Every row gives one point. The window is the flat piece filled in between its corners: a triangle in 3 columns, a solid with four corners in 4, and so on. A path goes straight from each point to the next, and from the last back to the first. List the points from which the path goes on through the window.

Window:
[[-13.7 -22.8   0.7]
 [  1.2  15.8  20.9]
 [ 28.7   8.2  -0.7]]
Path:
(1): [34.4 10.3 22.0]
(2): [-15.1 -34.0  20.1]
(3): [-21.8  -9.7  -1.8]
(4): [-12.9 -13.4 -22.6]
(5): [  3.1 -27.8  -1.7]
(6): [23.5 -5.6 10.6]
(7): [ 10.9  13.6 -15.8]
(8): [16.7 15.5 -9.1]
(9): [26.6  3.2 12.1]
(10): [ 8.2  9.5 27.0]
(11): [-7.1 21.1  5.8]
(12): [ 8.5 28.6 -4.0]
Through the window after points: 6, 8, 10

Window:
[[  6.5 -33.3  24.8  23.4  18.1  10.3]
 [  3.5  -6.8  10.1 -10.4  40.2  11.8]
 [ 26.3  -3.7  -7.3  -4.5 -14.3  -6.2]
 [-10.6  23.5  13.5  33.0  -6.8   6.6]
 [-45.6   8.5  -9.6  -8.0  -7.1  -1.6]
 [ 33.1 -14.6 -16.8   5.0  25.6   8.4]]
Path:
(1): [ 20.3   0.6  -3.9 -11.7 -17.2  26.5]
(2): [ 20.4  -9.1  -6.4   9.1   3.1 -29.2]
(3): [ -3.5  -4.9   9.5  20.7  16.1 -24.1]
(4): [-5.3 -1.1 10.4 16.3  7.3 40.2]
(5): [ 1.1 -0.1 15.0  9.5  5.4 24.8]
(6): [  0.6  -4.9   3.5  23.7  18.8 -28.1]
(7): [  7.2  -3.9  -1.3  17.3   9.4 -15.9]
(8): [ 9.4 -0.6  2.8 15.3 -8.3 35.0]
(9): [ -8.6   7.2  12.5  14.6 -11.4  25.5]
(10): [-13.9  14.2  18.2  27.9  16.8 -16.3]
(11): [-21.7  -3.0  14.9  24.3  24.2 -15.0]
(12): [-19.1 -10.9   7.8   4.9  17.1  36.6]
(13): [  6.3 -21.1   9.9  22.8 -17.6  32.3]
(14): [  6.5 -17.1  10.4  29.0  -6.2 -18.6]
(15): [  7.0 -13.6  10.5  20.6  18.6 -22.3]
(16): [ -2.4 -14.4  12.4  10.1   0.1  22.9]
Through the window after points: 1, 5, 15

Window, 8 rows:
[[ -0.9 -24.7 -13.3   1.5 -16.8   5.7  -5.8  -0.6]
 [ -4.1 -13.6  12.5  13.1   0.3 -18.8  33.7 -12.6]
 [-16.1   0.1  28.6 -11.7 -12.6   6.1  -9.9 -10.2]
 [ 57.3  -1.1  -9.2 -10.8   5.1 -12.4 -39.6   4.8]
 [  4.4  18.8   5.3   6.9 -24.8 -11.7   3.0 -10.1]
 [-26.2   6.9  -3.1  -8.4  51.1  67.8  22.3  -5.6]
 [-27.1   1.6   3.6  -5.1 -11.6 -21.8   7.9 -31.3]
 [  2.5   0.9   9.6 -22.7 -29.6 -20.0  17.8 -18.1]]
Path:
(1): [ -9.0 -15.0  20.8   3.8 -16.5  12.9  11.9 -43.3]
(2): [-25.0   0.6   4.2  -3.1 -16.4  -3.3  16.4  -0.6]
(3): [-15.0   3.0  -0.5  -7.7   8.0   6.1   9.8   2.2]
(4): [ -6.8   2.5   4.3   2.6   4.0  22.8   8.0 -30.7]
(5): [ 15.2  -8.5  10.2   2.8 -13.3  14.2   9.2 -35.1]
(6): [-15.2  -3.8  -4.4 -16.3   2.1  -8.9   8.7  24.6]
(7): [  4.4   9.3  -1.0 -17.7  -6.9 -13.9  -3.9  28.4]
(8): [ 15.7  -8.8   2.4  -3.6  -9.4  -0.4 -12.3 -16.6]
Through the window after points: 3, 7

Window:
[[-13.0 -13.6 -12.7 -71.4  -9.4 -25.6  34.2 -25.3  22.0  -5.4 -28.0]
 [ 12.6 -16.1 -10.3   4.1  14.4   3.4   6.1  13.3 -44.7   6.9  15.3]
 [-14.5 -47.1   5.3 -21.3  10.7 -19.0 -15.1  -5.3   2.8  50.5  -6.9]
 [ 28.2  -4.0   6.0 -13.5  12.9  10.0   8.4 -29.7  -2.6  -5.4  -1.8]
 [ 23.6  14.3  -9.4  -0.1 -16.0  22.5 -12.1  29.0  55.7  -3.5   2.7]
 [  5.6  -1.1  -5.5 -11.0  12.0 -18.8 -25.4 -26.1  -3.0 -13.7   8.1]
 [ -6.3  29.9  18.4  -4.1  -7.3   9.8  30.8  42.7  11.8  18.9  -0.8]
 [-38.7 -18.2   2.8  12.4 -21.8  10.8 -11.1 -19.2 -40.8  -4.9  14.2]
 [ 37.7  -3.6  31.1  10.3  -5.5  -7.1   2.1  33.0 -38.8   0.1   1.0]
 [ 18.0  18.3   7.4   3.7 -35.3  -1.9  -8.7  20.5 -13.4  27.3  16.3]
 [  7.5 -18.4  -7.1  29.4   6.3  -8.3   8.9 -10.4  -6.0   1.0   9.6]]
Path:
(1): [ 18.4  14.5  -9.3  13.3  -7.9   6.8  -9.3  20.0  -4.1   2.9 -21.5]
(2): [ 16.0 -17.7  23.9 -14.0  -2.8   1.1  13.6   7.9  15.5   0.5  34.7]
(3): [ 16.2  -2.4  10.4  -6.8  -4.6  -2.4   8.4  14.6 -11.1  -6.8  23.7]
(4): [ 16.3   6.4  -2.5   4.9  -4.1   4.8   2.5   8.0 -10.9  -2.8 -12.0]
(5): [  2.5   1.3  -0.9  -0.4  -9.6   2.0   8.0   6.5  -5.9  14.0 -14.9]
(6): [  9.9 -15.2  11.8 -18.3  -8.5  -0.1   8.0  12.3   4.2  -0.6  37.2]
(7): [ -2.7 -11.3  10.2 -39.4 -14.0  -9.8  22.5  -6.6  20.3  -4.7  15.7]
(8): [  2.2   0.5 -16.2 -30.5  -8.3 -10.7   8.1  -4.7   7.3   7.3 -28.1]
(9): [  6.4  16.6 -11.8   6.6 -20.0  -1.7 -13.4   3.2 -22.1  10.7 -40.7]
(10): [  0.6 -13.4  13.0  -3.1 -11.0   5.4   2.3   1.5   2.6   5.8  45.6]
(11): [ 16.3 -11.4  18.0 -15.4   2.6 -10.3   1.9  -8.0   6.2  -4.3  43.7]
(12): [  1.6  13.2 -15.8   1.1   2.6  -3.0 -17.2  -8.5 -15.6   1.7 -37.6]
(13): [  8.5   7.3 -11.4 -11.2  -6.0  -4.2   3.9   4.9 -16.5   4.7 -27.6]
(14): [ 14.0 -15.4  23.7 -21.8 -11.7 -12.6  12.7   5.2   0.5   3.7  19.0]
(15): [ 14.3 -15.8  20.3   6.5   2.4   2.2  -1.3   8.0 -10.6  -3.6  44.4]
(16): [  6.6  10.0  -9.5  25.7  -4.5  13.8 -14.9  -0.5 -22.8  15.8 -21.3]
Through the window after points: 1, 7, 9, 11, 13

Window:
[[ -3.7   4.4  28.2   7.6   6.2   7.8   3.5 -16.5   2.7 -27.6  18.5  23.9]
 [ 21.4   0.8 -25.6  -9.5 -10.0   4.8   5.6  13.1  11.1  19.1 -11.0   9.4]
 [ -7.2 -35.5 -12.4  29.6 -17.3   2.9 -15.4 -24.3 -34.2   6.9  19.8 -18.6]
 [ -0.9 -17.3  14.6 -20.3 -12.5   0.9 -13.8   2.4  24.9 -42.0  -9.6  14.5]
 [ 10.9 -28.3  44.2 -23.3  -2.9  50.7  22.0 -13.8 -13.8 -27.2  19.5  29.8]
 [ 31.5   3.3  24.3  16.2   6.0  -6.5   8.4  16.8  -6.7  13.6 -23.3 -12.1]
 [-15.0  -6.2   3.1 -23.6  13.1  -0.8  -7.3  17.1 -13.8  24.6 -21.8  -5.4]
 [  3.7 -10.6 -11.7 -15.7   8.3  -1.9  19.4 -42.0 -32.3 -19.2 -16.2 -22.4]
 [ 21.2 -12.1 -14.1 -24.0  14.7  -7.6  -1.3  15.0  -9.3 -20.5  -0.1   4.6]
 [-41.1 -15.3 -32.9 -27.0  -6.4 -14.7  17.0  16.1  15.4 -24.0   3.7 -42.6]
 [-14.4  -6.0   2.7  14.4  33.0  20.5  17.6  15.4  19.2 -16.3 -28.5  -1.8]
 [ -0.9 -42.1 -18.9   1.1  12.2 -20.4  13.7  16.1  14.0  63.3  -4.3 -19.6]]
Path:
(1): [ 10.1 -24.3 -11.2 -14.4  16.2  24.3 -26.9  -0.4  40.3 -13.4  -8.2 -21.9]
(2): [  5.0  -4.8  15.4 -11.6  22.3  15.1  -1.3  -7.6   7.9  -1.1  24.0 -12.8]
(3): [ -4.1 -20.8   3.5   7.1 -17.1   4.8  15.4  -0.1  -8.6  -4.8 -15.5  11.4]
(4): [ 13.1 -33.4   2.2  -4.7 -20.4  -6.9  27.2  21.5 -21.5  -9.1 -23.7  21.7]
(5): [  6.8   8.2   5.8  -0.2  27.9  19.8 -16.7 -17.0  15.9  13.5  -0.7  -8.0]
(6): [  4.3  -3.7  -6.4  -5.0  25.5   7.5  -3.5   6.1  12.0   1.4  -3.8 -19.9]
(7): [ -7.6 -14.6   7.1   3.0  -6.2  -4.7  18.6  13.3  -8.1  -3.6 -19.9  -3.0]
(8): [-15.5 -23.8  -2.3  -8.7   5.7 -14.2  24.0   0.6 -22.8 -36.2  -9.6  29.0]
(9): [ 14.9 -10.7   0.2   6.8   0.2  17.8  -7.0  -6.9  16.6   2.3   9.5 -26.5]
(10): [ 10.7  -3.9   4.1 -14.4   9.8  13.8  -7.2  -6.4  12.4  -4.6  -1.6  -5.8]
(11): [ -4.1 -18.4   7.5  -4.0  -5.8  -0.7  10.7   7.6  -8.3  -6.8  -5.1   5.5]
(12): [-25.0  -8.7  -0.1  -4.7  -5.5 -12.0  24.9  10.2 -11.6 -17.8  -5.7  -0.7]
Through the window after points: 6, 10, 12

Window:
[[ 18.0  22.1  22.0  -4.6 -18.9  11.5   6.3  13.7  -6.7  -9.5  25.1  -8.5
   -2.5   8.2]
 [ -8.7  31.2  15.1  25.9   3.1  -1.8  10.4  12.5  18.3  -5.2  17.9  14.2
   16.6   7.3]
 [ -6.2 -17.6   8.3  39.2 -24.6  -1.9  -5.9  43.8  45.8  25.4  28.4 -24.1
    0.3 -11.0]
 [  7.0   2.0 -54.1  -8.5  13.8  31.3 -13.3 -21.2   2.9  34.5 -14.6   4.5
  -10.3  -3.7]
 [-17.4  14.9 -31.0   1.3  -1.3  22.4  -9.5   1.8 -11.6  57.6 -18.4   6.9
  -21.0  23.8]
 [ -8.2   6.5  37.0  -5.4  13.1  31.0  14.2  13.4   9.9 -21.1  -7.7  -5.1
   -9.2  10.4]
 [-24.8 -20.7  -0.7  23.1 -23.0 -23.0  26.7   5.7  33.4  33.3  24.7 -31.2
   -1.7  -7.3]
 [-15.6  21.3  16.4 -17.7  10.5  19.9 -11.1   7.0  13.9  14.5  21.8 -13.2
   16.4  10.7]
 [-20.4  -7.9  -2.9   4.9 -32.0 -36.3 -12.8  19.8  47.1   9.9   1.1 -18.3
   -4.5  -2.0]
 [ 20.9   1.7 -21.0   0.2  30.6  -1.4 -14.7 -11.5  -1.7  65.4 -14.2   8.0
  -13.7  18.1]
 [-14.4  10.9  19.3   6.8  12.4  11.5 -18.8  -0.5 -12.0  -0.4  25.6   9.6
  -17.5  -6.9]
 [ -1.2 -20.1 -21.6  -1.2  -7.4  20.3 -18.3 -23.0  -8.9  61.6 -30.2  17.1
   12.0   8.1]
 [-13.7  -6.8  13.6 -13.8   0.4   2.5  18.7  52.3   2.5 -10.9  24.0   0.6
    7.3 -17.6]
 [ -3.6  13.8  31.5 -15.0  -6.5  19.7  14.4  20.5  27.7  -3.3  39.0  25.4
  -14.4  -2.4]]
Path:
(1): [ -3.0 -16.0 -10.2   1.3   9.9  19.3  -6.9   2.3   6.9  -4.9  14.9   6.3
  -2.6  38.4]
(2): [-12.9  17.0  13.9   2.1   2.6  13.8  -4.0   7.2  -0.6  19.2   3.9   1.7
 -14.1  -9.5]
(3): [-11.9  12.9  27.4  10.0 -13.7  -4.3   3.4  11.8  29.6  24.7  -0.1 -10.1
  -9.9 -24.3]
(4): [-10.5  -9.4   9.0   7.4 -11.2  -3.2  -4.3  21.0  18.2  10.0  17.2  -3.5
   1.9  14.2]
(5): [-8.8 -1.4 -5.4  1.1  2.2  6.6 -2.9 18.0  6.8  6.0 16.2  2.2 -3.7 13.1]
(6): [-9.6 15.4  6.8 -1.6  3.0 12.7  2.5 13.7  6.0 21.2  6.5 -1.8 -8.6 -7.5]
(7): [ -0.7  32.0  15.5  -3.0   0.2  -3.7  10.0   8.8  16.9  18.4   9.5  -3.7
 -11.6 -26.1]
(8): [-8.9 -4.0 -5.9  2.1  2.9 10.3 -1.6 15.7 10.1  7.3 15.8 -5.5 -3.1 11.0]
(9): [ -5.8  -9.4 -17.2  -5.4   0.9   6.9  -2.7   1.1   5.1  -2.7  22.1   9.0
  -3.5  39.8]
(10): [  0.0  19.8  10.7  -8.5   8.5   3.5   2.2   3.0   2.0  40.1 -12.6  -2.0
  -6.8 -22.7]
(11): [  0.6  25.0  31.4  -6.0  -8.8  10.1  16.5  16.1  16.0  11.0  16.3 -12.2
  -4.1 -37.4]
(12): [-6.3 -6.8  3.1  3.0 -5.6 11.0 -1.4 16.1 17.7  3.0 23.3 13.3 -7.2 28.9]
Through the window after points: 1, 11

Window (14 x 14):
[[-13.2  15.0   2.6  15.3  -8.0   3.8   1.9 -26.2   5.4 -24.3   0.3   5.3
    7.0  50.7]
 [ 14.0 -11.1  -8.3  -0.9  -0.6  13.5  10.1 -22.7   4.2  10.7   6.3  12.9
   13.9 -16.7]
 [ 24.0  42.7 -23.6  -5.6 -14.4  -7.8  15.2  16.8 -29.6  -3.5 -15.9   9.4
  -41.6  14.6]
 [ 28.8  10.7 -15.5 -41.0  18.3   2.4   8.7   0.7  -9.0 -19.0  -8.7  24.3
    5.6  18.4]
 [  8.2   4.0  -4.3 -23.9 -19.3 -20.7  20.9  23.3  27.2 -31.8  16.1  -7.2
    1.2 -18.1]
 [ -3.7   4.1  38.7 -40.2 -20.5  20.5 -10.0 -17.3   5.7  16.7 -45.1   2.0
    0.5  -4.3]
 [-10.0  -2.1  10.4 -23.0 -21.6 -45.4  28.5  -2.9   4.7  -0.4 -19.2  10.4
   26.2 -19.5]
 [-19.5  31.8   7.0  17.7   2.0  -1.3  36.2  -4.7   5.7  -1.6  -8.3 -26.2
    1.1 -20.3]
 [ -3.9   2.0  14.9 -20.7 -10.4  19.1   1.4  29.5 -27.7   2.9  15.0   3.9
   24.0   7.1]
 [  1.4 -36.9  -5.8 -16.5  26.6  19.5  37.2  -8.6  -8.8 -35.6  18.3  23.7
   -4.4  -8.8]
 [ -5.6   2.9  33.0  13.9   2.9  -8.1   9.2  33.2   4.3  46.4 -14.0  -1.9
   10.6   5.5]
 [ 11.8  27.1  29.6  -3.3   8.3 -21.4 -32.3  -0.7 -23.5   2.1  20.6 -27.5
  -52.6  37.6]
 [ 25.6   2.0  -3.8 -29.4  -4.8  14.2  38.5  27.6 -39.6   5.1   3.2 -13.6
   -8.2  24.9]
 [ 17.4   9.1  39.9  -4.7 -12.4 -11.5  11.7   6.7   1.3 -14.6  10.5  19.4
   24.8  17.3]]
Path:
(1): [  4.7   6.6  40.7 -45.4 -15.1  14.7   8.7   5.2  -5.9  21.6  29.4  42.5
  -2.4  -1.9]
(2): [-23.6  12.8  -4.4 -10.8   0.0  -5.6  24.0 -17.3   1.5  20.9  42.2  15.9
 -19.5  20.2]
(3): [ 13.2   3.9  20.9   3.5  -5.7   2.3   6.5   3.6  -1.7 -28.2 -21.9   0.1
  20.5  14.8]
(4): [ 16.5  14.6   0.4  -2.2  -5.1  -7.0   5.3  17.7  -6.9  -8.2 -30.2  -0.2
   2.4  13.2]
(5): [ -0.3  19.5   0.5 -12.4 -11.7  -1.0  13.8  -3.1 -17.3  -2.3  12.2   7.1
 -15.4  14.9]
(6): [ -4.8  19.4  16.7 -30.5 -10.6  -3.5  18.9 -16.1   6.0   9.2   1.2 -13.1
 -22.0  19.2]
(7): [ 10.3   3.9   9.9  13.3   0.5   3.8  13.9  22.5 -18.8 -14.5  -5.1   6.8
  25.8  -7.2]
(8): [  9.9   3.8   5.7   3.6  -5.1  -5.9   2.3   6.3  -8.7  -6.4 -28.9   4.1
   5.4   5.8]
(9): [ -3.4   8.6   9.2 -21.3   0.7  -3.7  30.3  -9.7  -6.2   2.4  18.9   4.2
   2.4   2.7]
(10): [ -1.4   8.1  -1.7 -21.4  -2.6   0.7  13.0  -7.3  -8.5   3.4  14.7   9.7
  -4.2  12.8]
(11): [ 29.0  12.1  36.0  -3.1   0.2  -4.6   1.5  40.7 -12.6  -8.7 -35.2 -26.6
  -2.2 -16.5]
(12): [ 6.8  6.8 11.3 -6.9  3.7  9.1 -7.6  5.8 -9.9 -6.2 -1.0 -7.2  4.9 -1.9]
(13): [ -0.6  10.7  18.2 -24.4 -25.0   9.8  37.6   5.5  -1.4  17.6   0.9  16.5
  -9.8  30.8]
(14): [-12.0  13.2  10.9 -38.7  -4.8  -1.8  16.3   5.8   3.1  -0.1  -0.2   8.8
   5.1   6.8]
(15): [ 24.5   2.9   0.6  -5.2  -0.7   4.1   3.5  -3.5  -6.0 -14.6 -12.5   3.1
   1.9   5.3]
(16): [ 16.8   8.7 -13.4 -10.5  12.5  -5.0  11.1   9.1  -9.2 -15.0 -17.2  -1.4
   7.2  16.6]
Through the window after points: 2, 4, 6, 14, 16
